Every row gives one point. Before rounding, the points of a table are all equally far from one centre. They may lie mostly on one side of it. Where is the centre, to within rounding?

Points (6 x 2):
[[-28 -26]
 [  9  19]
 [ 36  10]
 [  8  19]
 [ -7  15]
 [ 15 -60]]
Centre: [ 11 -21]

Points:
[[ 37   4 -31  20   5  18  -2 -28 -24]
 [ 49   5 -15  31  17   2 -20 -12 -16]
 [ 55  -9 -16  29  21   3   4  -7 -15]
 [ 30   7 -23  20  27  28  -8 -26 -13]
 [ 53  -7  -2  21  -2  15  14 -23 -15]
 [ 31 -19 -12  23  41  -8   3 -16 -22]
 [ 33  26   0  18  37   5   4  11  -7]
 [ 24   6  -9  52   9  10  16   0 -23]
 [ 33  -5 -33  32  10   9   7 -18  -8]
 [ 29 -16 -22  40  22  -4 -11 -10 -18]
 [ 26  -1 -14  27  35 -13   8  -6   3]
 [ 52   5 -19  21  24   3  -6 -18 -28]
 [ 49  14 -13  25  29   6 -16  -5 -19]
 [ 60  -9   8  10  15  -7   0   0 -17]]
Centre: [ 19  -1  -1  12  10   7   0  -4 -20]

Points:
[[ 18  -1 -18 -11 -40  16 -39  16  23   0   4   4  -1  -3   6 -11 -23  -8
    7 -32]
 [ 27  -5 -17 -16 -28   3 -41   4  29  -5   5   5  -2   2  14 -12  -7  -9
  -20 -21]
 [ 33  -2  -5   5 -35 -10 -17   2  22  18   6  22  15  10   4  -6 -13 -10
  -27 -16]
 [ 22 -14 -12  -4 -37   4 -54   2  26  16  11  22  -2   8  -1   6  -4   5
  -19 -22]
 [ 13 -14   8 -16 -51  -7 -33  12  12  -5   3  26   0  -5   9  -4   0  -6
  -12 -10]
 [  7   5  -4 -10 -41 -12 -35   9   2   2   6  10  -2   4  14 -29   1  -8
   -1  -3]
 [  5 -12 -14   1 -42  12 -42  -1  48   4  -3  20   8  -4  -4 -15 -26  -6
   -2 -26]
 [  9 -14 -13 -15 -38  10 -34   3  14   7  18  15  -6  13  27 -16  -3 -13
    6 -32]
 [ 17 -23 -29 -22 -22   5 -27  13  17  25  -9  14   0  16  17  -6  -2  16
    9 -22]
 [ 19  -4   4 -11 -32   3 -49  -2  33   9   0   6  -7   9  19 -13  -5 -21
  -11  -7]
 [ 27   0 -14 -10 -43  -4 -31  -2  21  19   4  29   6   6  -6 -13  10  -9
   -9 -12]
 [ 20   5 -21 -15 -27   3 -43   7  34  23   1   3  -4  20  -4 -10   5   5
   -6 -26]
 [ 25  -9 -18 -21 -33   4 -30  21  18   7  -2   8   9  13  10 -14  -2  -5
  -11 -23]
 [ 22  -2 -21   2 -32  13 -60  -3  22  -7  16  25  -4   2   9   4  10   6
   11 -24]
 [ 22  -9 -13   4 -39   9 -22 -10  22   2 -18   8  -8  -1  13 -23   8 -21
  -26 -21]
 [ 13  -7  -5 -12 -18  -8 -55  -6  32  21  -7  22   6   3  16 -21  -2  16
   -8 -21]
 [ 14 -17 -12  -6 -50  -7 -31   1  27  -3  -8  15  -7   5  -5 -27 -20   1
   -1   0]
 [ 10   2 -24  -1 -31   7 -37  12  33  14   1  37 -13  17   3  -7   5  -5
    0  -7]
 [ -1  -9 -15 -12 -36  -2 -36  19  23  13  -2   5   1  14  18  -7  12 -15
   -7  -3]
 [  5  -6  -2 -11 -35  12 -40  21  26  11   6  25  -6   7  13 -25 -14  -7
   -6 -20]
 [  5   7   2  -8 -32  13 -38  -7  41  29   2  18  -1   7  21  -8  -9 -23
   -9 -15]
 [ 10   2 -16 -19 -28   9 -29   7  14  12  12  20   2   8   5 -19  -7  -4
  -29 -30]
 [ 17   0  -7  -7 -35  12 -44   8  11  28   0  16  -1   3   5 -11   1  -7
  -26 -22]
 [ 10   1 -12   0 -36   6 -27   1  32  29   3   9   3  29  17 -30  -4  -2
  -18 -13]
 [ 33  -2  10 -17 -33   3 -39 -16  38   5  14  19  -6   5   6  -4   9  -6
  -21 -12]
 [ 20  10 -12   4 -31   3 -37   1  19  26  21  13 -17  32  -1 -13   0  -1
   -8 -14]]
Centre: [  2  -5   7   8 -16  18 -13 -13  17   0  -2   6   4   7   1   1  -1  14
   4 -13]

Points:
[[ -5  -7   0  -9  10 -25   9 -38  45 -39 -16 -16   2 -16  53   8  21 -40
  -15  -1  27 -33  16 -34]
 [ -3 -17   5   3  -3 -21 -12 -27  26 -37 -41 -16  27   7  20 -13  25 -52
  -15  11  21 -33  15 -31]
 [  4  -2  15 -19   1 -40 -12 -19  28 -50 -17  -1  31   7  44   4   5 -31
   -9  10  35 -23  14 -28]
 [-18   0   2  -8  -3 -29   1 -31  25 -44 -34 -22  23  -4  25   9   6 -40
  -12  13  15 -33  -6 -38]
 [  5   2  22  -9 -24 -34  18 -16  33 -54 -19   2  15  18  35   4  24 -37
   -9   2  27 -40   3 -23]
 [  0 -12  14  -9  14 -36   6 -27  29 -60 -15   4  21  -3  33   1  34 -30
  -20  16  33 -21   4 -45]
 [  9  -9   0   4   5 -49  -1 -32  40 -41 -27   7  11   0  20  10   1 -38
  -16  14  22 -23   9 -50]
 [  4 -11  12 -22  -4 -20   8 -22  47 -51 -39 -14  16  -2  29  12  13 -24
   -8 -15  22 -33   4 -37]
 [-15   0  -2 -10 -19 -51  -5  -4  46 -41 -38  -8   2   0  34  -9  15 -28
  -17  10  20 -24   5 -43]
 [  9  12  12   6   4 -58  -5 -18  22 -43 -37  -9  33  -3  25   1  17 -30
  -13  12  35 -20  -3 -27]
 [ 15   2  -1  -4 -17 -34  12 -31  34 -40   4  -4  29 -15  18   4  17   0
  -13  35  27 -35  -2 -38]
 [-10  -8  11   1  13 -59 -11 -16  34 -46 -17 -24  21  13  14 -22  -1 -29
  -25  19  17 -33   7 -34]
 [ -1   6  10  -3  12 -33   0 -46  38 -21 -26 -17  16  18  40   6  18 -40
  -16   7  10 -10  12 -43]
 [  5 -13   4  -6  21 -40 -20 -39  27 -50 -10  -9  17   7  15  13  23 -35
  -17 -16  18 -19   8 -46]
 [ -9  -2   8  -1   3 -49  -9 -24  33 -37 -17  -5  15   0  49 -13  -2 -29
  -19   2  33 -44  15 -44]
 [-11   6   6  -7  -7 -44   4 -11  43 -37 -36 -12  25   5  32  -5  36 -16
  -15  15  22 -35   1 -45]
 [  4  -6  18  12   6 -40  11 -49  34 -47 -22  -2   3   2  24  27   5 -31
  -22  -6  27 -26   7 -37]
 [-18 -11   3 -26  -2 -47   3 -25  38 -51 -24  -7  15  -2  12  -2  20 -27
  -11   5  34 -41   8 -47]
 [  5  20  -8  -6 -11 -37 -13 -28  30 -35 -13  -8   1  -1  23  20  13 -32
  -15  -1  40 -45  10 -38]
 [  0   7   2   9  10 -32  20 -26  38 -60  -8 -12  32  10  43   3   6 -23
   -6  -1  24 -47   6 -29]
 [  4  -7  10  -4  11 -34   5 -18  43 -35 -52  14  24   1  23   6  -6 -45
   -9  -1  27 -15  10 -23]
 [-10  -5  -3 -11  -5 -31   3 -33  34 -34 -22 -11  10  -6  34 -18  24 -36
  -30  11  24 -45  -3 -51]
 [-18  16  10  -9 -13 -39  13 -23  39 -24 -32   2  16  -9  37 -15  10 -47
  -36  -6  24 -31  -6 -29]
 [-15   3   1 -15  14 -41  -1 -26  30 -43 -35   2  24  15  30  -6  17 -46
  -12   5  13 -46  13 -32]
 [  4  12  14   5 -13 -48  -8 -33  34 -28  -8 -23  28   5  23   7  18 -46
  -10  -9  11 -11  -5 -35]
 [-11   2  -8 -12   4 -34   2 -39  24 -21 -16 -18  35   7  47   1  36 -38
  -14   1  23 -36   6 -30]
 [-10 -21  10  14 -23 -41 -15 -29  30 -29 -11   9  23 -18  34  15  -1 -31
   -9   0  15 -36  -3 -28]]
Centre: [ -7  -1   1   4   5 -23   7 -19  21 -24  -7   2   0  -2  11 -17  17  -6
  -6  -7  13 -15  11  -6]
